Each row is a point. A path goes straight from each point to the next, and from the last back to the first. The post is the endless flat space through its rows: a point in 2 columns, a line in 3, a plane in 4, and so on, so that a path can go around it. How many times does the path go around the post? Going back the other way cancels.

Post, one row:
[[-0.11  0.10]]
Path:
[[ 0.07 -0.37]
 [ 0.30  0.13]
 [ 0.40 -0.23]
 [-0.19 -0.31]
 [-0.48  0.06]
 [-0.26  0.26]
 [ 0.21  0.71]
 [ 0.74  0.06]
 [ 0.08 -0.25]
 [-0.35 -0.65]
 [ 0.13 -0.11]
 [ 0.39  0.44]
 [-0.35  0.67]
 [-0.63  0.33]
 [-0.28 -0.05]]
Times around: 0

Post (3 x 4):
[[-0.08 -0.06 -0.77 -0.28]
 [ 0.04 -0.26  0.36  0.24]
 [-0.15 -0.07  0.34  0.59]]
Path (15 x 4):
[[-0.02 -0.51  0.01  0.57]
 [-0.64 -0.52 -0.24  0.39]
 [-0.63 -0.07 -0.02  0.07]
 [-0.01 -0.07  0.44  0.05]
 [ 0.28  0.50  0.34  0.53]
 [ 0.61 -0.08 -0.75  0.07]
 [-0.26 -0.15 -0.05  0.62]
 [ 0.35 -0.43 -0.71  0.30]
 [ 0.34  0.27 -0.15  0.28]
 [-0.17  0.84 -0.24  0.09]
 [-0.54 -0.09  0.36  0.00]
 [-0.16 -0.32  0.35  0.04]
 [-0.29  0.24  0.61  0.15]
 [ 0.00  0.40 -0.18  0.26]
 [ 0.41 -0.36 -0.04 -0.18]]
Times around: 1

Post (7 x 8):
[[ 0.19  0.55 -0.48  0.18 -0.46  0.32  0.28  0.18]
 [ 0.10  0.14 -0.38  0.65  0.41  0.21 -0.03  0.06]
 [-0.32 -0.70 -0.24 -0.21 -0.11 -0.91  0.40  0.46]
 [ 0.51  0.08 -0.38 -0.14  0.20  0.28 -0.15 -0.14]
 [ 0.54  0.18  0.17  0.04 -0.20  0.22  0.58 -0.66]
 [-0.12  0.43  0.46 -0.10 -0.15  0.28 -1.11  0.58]
 [ 0.41  0.36 -0.17  0.06  0.52  0.50 -0.07  0.37]]
Path (26 x 8):
[[-0.41  0.40 -0.40  0.18  0.21  0.06 -0.11 -0.13]
 [ 0.59  0.10 -0.11 -0.63 -0.47 -0.63  0.02 -0.39]
 [ 0.63 -0.08  0.13 -0.62 -0.46 -0.26  0.41  0.25]
 [-0.05 -0.01 -0.41  0.46 -0.76  0.17 -0.28  0.26]
 [ 0.08 -0.46  0.39  0.12  0.01  0.33 -0.25  0.30]
 [ 0.56  0.06  0.32  0.42  0.07  0.16  0.01  0.15]
 [ 0.37  0.71 -0.19  0.14  0.29  0.04 -0.36  0.72]
 [ 0.17  0.52 -0.23 -0.39  0.29  0.01 -0.44 -0.13]
 [-0.38 -0.01  0.01 -0.37  0.27 -0.28  0.60 -0.07]
 [-0.04 -0.17 -0.45  0.69  0.46  0.15  0.60  0.14]
 [ 0.69 -0.33 -0.10 -0.03 -0.14  0.51 -0.66  0.05]
 [ 1.07  0.09 -0.23  0.04  0.21  0.18  0.09  0.27]
 [ 0.27  0.76 -0.34  0.04  0.05 -0.22 -0.05  0.31]
 [ 0.23  0.42  0.17  0.49  0.46  0.44 -0.08 -0.40]
 [-0.41  0.39 -0.08  0.34  0.03  0.46 -0.36  0.02]
 [-0.09 -0.38  0.40 -0.37 -0.07  0.20 -0.47  0.40]
 [ 0.35 -0.67  0.05  0.32 -0.12 -0.07 -0.60 -0.05]
 [-0.03  0.25  0.27  0.85 -0.14 -0.03  0.38  0.16]
 [ 0.17  0.03  0.12  0.65  0.27  0.36  0.35  0.63]
 [ 0.01  0.23  0.60  0.21  0.03  0.56  0.20 -0.14]
 [ 0.15  0.13 -0.26 -0.23  0.20  0.23 -0.09  0.06]
 [ 0.06  0.13 -0.52  0.08  0.33 -0.28 -0.10  0.19]
 [ 0.51  0.28  0.00  0.25  0.16 -0.21  0.57  0.17]
 [ 0.10 -0.25 -0.21  0.45 -0.61 -0.16 -0.06  0.11]
 [ 0.36 -0.50 -0.48  0.16  0.93  0.49 -0.08  0.14]
 [ 0.43  0.05 -0.36  0.24  0.69  0.43  0.42 -0.27]]
Times around: 0

Post (8 x 9):
[[ 0.42 -0.46 -0.27  0.13 -0.17 -0.18 -0.11  0.37  0.03]
 [-0.14  0.23  0.60 -0.33 -0.08 -0.41  0.12 -0.16 -0.57]
 [ 0.45  0.10 -0.50  0.66  0.31  0.14 -0.18  0.25 -0.10]
 [ 0.43 -0.39 -0.38  0.48  0.53 -0.26 -0.36  0.07  0.00]
 [-0.12  0.69  0.42 -1.02  0.22 -0.04 -0.08 -0.07 -0.26]
 [ 0.33 -0.12 -0.38  0.27  0.54  0.32  0.47 -0.06  0.10]
 [-0.18  0.36  0.81 -0.32 -0.13 -0.41  0.08 -0.27  0.12]
 [ 0.45  0.06 -0.18 -0.41 -0.30  0.07 -0.22 -0.31 -0.07]]
Path:
[[ 0.08 -0.05  0.34 -0.30 -0.07 -0.21 -0.27  0.15  0.46]
 [ 0.02  0.14 -0.16  0.03  0.18  0.28  0.49  0.29 -0.41]
 [ 0.09  0.26 -0.15 -0.81 -0.32 -0.32 -0.65  0.26  0.19]
 [ 0.25 -0.56  0.11  0.26  0.01 -0.74  0.22  0.15 -0.36]
 [ 0.37  0.95 -0.14 -0.15  0.14  0.28  0.40 -0.01 -0.14]
 [ 0.12 -0.28 -0.52 -0.66  0.22 -0.20  0.32  0.42 -0.58]
 [-0.28  0.08  0.09  0.53  0.56 -0.44  0.06  0.30 -0.40]
 [-0.09 -0.11 -0.17  0.52  0.17 -0.05 -0.37  0.06  0.32]
 [-0.64  0.00  0.39  0.62  0.26 -0.82  0.28 -0.33 -0.61]
 [ 0.44 -0.01 -0.32  0.52 -0.23  0.24 -0.20 -0.17  0.39]
 [ 0.48  0.42 -0.51  0.03  0.55  0.58 -0.08 -0.30 -0.48]
 [ 0.35 -0.43 -0.48  0.00 -0.23  0.04 -0.18  0.28 -0.32]
 [ 0.06  0.56 -0.63 -0.52 -0.30 -0.13 -0.73  0.37  0.25]
 [ 0.19  0.40  0.03  0.39 -0.16 -0.21  0.35 -0.62  0.02]
 [ 0.06 -0.50  0.40 -0.21  0.80 -0.62  0.25  0.21  0.09]
 [ 1.00 -0.06 -0.43  0.06  0.27  0.62 -0.22  0.11 -0.28]
 [ 0.25 -0.08  0.37  0.24  0.89 -0.30  0.19 -0.13  0.16]
 [ 0.30  0.49 -0.28  0.46  0.29  0.05  0.47 -0.10 -0.12]
 [ 0.06 -0.26 -0.44 -0.39 -0.16 -0.08  0.25  0.50  0.54]
 [-0.23  0.56  0.34 -0.78 -0.25 -0.02 -0.44 -0.19 -0.52]
 [ 0.13 -1.00  0.04 -0.11  0.07 -0.43 -0.27 -0.21  0.20]
 [-0.25  0.06 -0.26 -0.23 -0.32 -0.09  0.09  0.15 -0.06]
 [ 0.10 -0.02  0.04 -0.24  0.17 -0.05  0.63 -0.72 -0.44]
 [ 0.42  0.17  0.23 -0.02  0.11 -0.16  0.30 -0.70 -0.03]
 [ 0.33 -0.24  0.60 -0.58  0.11 -0.38 -0.53  0.38  0.07]]
Times around: 1

Post, 11 rows:
[[ 0.13  0.20  0.30  0.58  0.06 -0.04 -0.41  0.07 -0.42  0.21  0.52 -0.40]
 [-0.40 -0.42 -0.77 -0.31 -0.40 -0.33  0.34 -0.01 -0.10  0.37 -0.41  0.72]
 [-0.02  0.11 -0.57 -0.20  0.07  0.76  0.42  0.04 -0.14 -0.17  0.52  0.61]
 [-0.23 -0.22  0.37  0.09  0.16 -0.24 -0.13 -0.06 -0.52 -0.13  0.04 -0.51]
 [-0.35  0.15 -0.37 -0.09  0.02  0.36  0.27 -0.45 -0.03  0.05 -0.08  0.64]
 [-0.20  0.20  0.10 -0.05 -0.15 -0.19  0.34 -0.07 -0.01  0.21  0.10 -0.43]
 [-0.24  0.24 -0.45 -0.06  0.15 -0.28 -0.18 -0.13 -0.25 -0.15  0.14  0.25]
 [-0.37  0.00 -0.17  0.08  0.56 -0.26 -0.44  0.12 -0.16  0.04 -0.10 -0.14]
 [ 0.13  0.07  0.40 -0.23 -0.38  0.35 -0.32  0.43 -0.04 -0.08 -0.17  0.46]
 [ 0.65  0.41  0.67  0.33  0.02 -0.10  0.55  0.21 -0.12  0.67  0.20  0.12]
 [-0.07 -0.16 -0.11  0.16  0.25 -0.28 -0.13 -0.17  0.28 -0.03 -0.10  0.02]]
Path, 28 rows:
[[ 0.08  0.20  0.10  0.04  0.10  0.35 -0.19 -0.21 -0.26 -0.59  0.14  0.06]
 [ 0.25  0.47 -0.71  0.18  0.97  0.37  0.29 -0.37 -0.14  0.76  0.35  0.54]
 [ 0.62  0.37  0.06  0.14  0.56  0.00  0.18  0.42  0.26  0.84  0.60  0.25]
 [ 0.57  0.33  0.88  0.94  0.47 -0.09 -0.07 -0.06 -0.01  0.44  0.39  0.08]
 [-0.22  0.34  0.59 -0.17  0.10  0.33  0.07  0.10 -0.12 -0.39 -0.06 -0.17]
 [-0.30 -0.17  0.57 -0.18 -0.57  0.14 -0.51  0.05 -0.18 -0.42 -0.30 -0.92]
 [-0.70 -0.08 -0.41 -0.42  0.38  0.57 -0.43 -0.25  0.21 -0.44  0.07 -0.81]
 [ 0.31  0.25  0.44 -0.29 -0.05 -0.06  0.16 -0.06  0.41  0.14 -0.09  0.67]
 [ 0.01  0.11 -0.14  0.29  0.11 -0.41  0.32  0.15  0.36  0.48  0.44  0.10]
 [-0.03  0.08 -0.10 -0.10 -0.02  0.17  0.16  1.05 -0.21  0.29 -0.02  0.86]
 [-0.40 -0.01 -0.29  0.31  0.04 -0.28  0.24  0.13 -0.62  0.05  0.26 -0.49]
 [-0.31 -0.04 -0.45  0.22  0.70 -0.21  0.14  0.16 -0.13 -0.12  0.64 -0.09]
 [ 0.63 -0.40  1.12 -0.40 -0.46 -0.48  0.45  0.41  0.02  0.12 -0.37  0.58]
 [ 0.13  0.14  0.86 -0.44 -0.02 -0.26  0.30 -0.60  0.05  0.29 -0.75  0.07]
 [-0.43 -0.27 -0.17  0.42  0.82  0.52  0.07 -0.33 -0.27  0.45 -0.24 -0.21]
 [ 0.24  0.63  0.22  0.29 -0.32  0.55 -0.16  0.38 -0.50 -0.01  0.44  0.25]
 [-0.43  0.22  0.15  0.26  0.24 -0.18  0.46 -0.15 -0.40 -0.12  0.49 -0.40]
 [-0.22 -0.30 -0.28 -0.38 -0.67 -0.84  0.63 -0.26  0.31  0.20 -0.35  0.25]
 [-0.01 -0.10 -0.29 -0.02  0.32  0.38  0.02 -0.33  0.13  0.04  0.03  0.66]
 [ 0.17  0.31  0.04  0.15  0.32  0.23  0.17 -0.25 -0.25 -0.04  0.34 -0.05]
 [-0.27 -0.08  0.23  0.58 -0.11 -0.57 -0.29 -0.08  0.09  0.35 -0.48 -0.79]
 [ 0.08 -0.28  0.68  0.34  0.07  0.46 -0.21  0.55 -0.05 -0.03 -0.22  0.73]
 [ 0.33  0.36 -0.21  0.00 -0.82 -0.13  0.44  0.42 -0.41  0.33  0.84  0.25]
 [ 0.28 -0.04 -0.45  0.04  0.48  0.32  0.17  0.17 -0.77 -0.18  0.94  0.27]
 [-0.39 -0.42  0.12 -0.18 -0.61 -0.26 -0.13 -0.21  0.09  0.31 -0.67 -0.08]
 [ 0.21  0.48  0.19 -0.21  0.06  0.30  0.35 -0.10  0.25  0.10  0.47  0.41]
 [-0.40  0.01  0.69  0.11 -0.17 -0.35 -0.13  0.11 -0.58 -0.19 -0.06  0.21]
 [-0.54  0.41  0.19 -0.35  0.35 -0.23  0.46 -0.10 -0.29  0.21 -0.62  0.30]]
Times around: 0
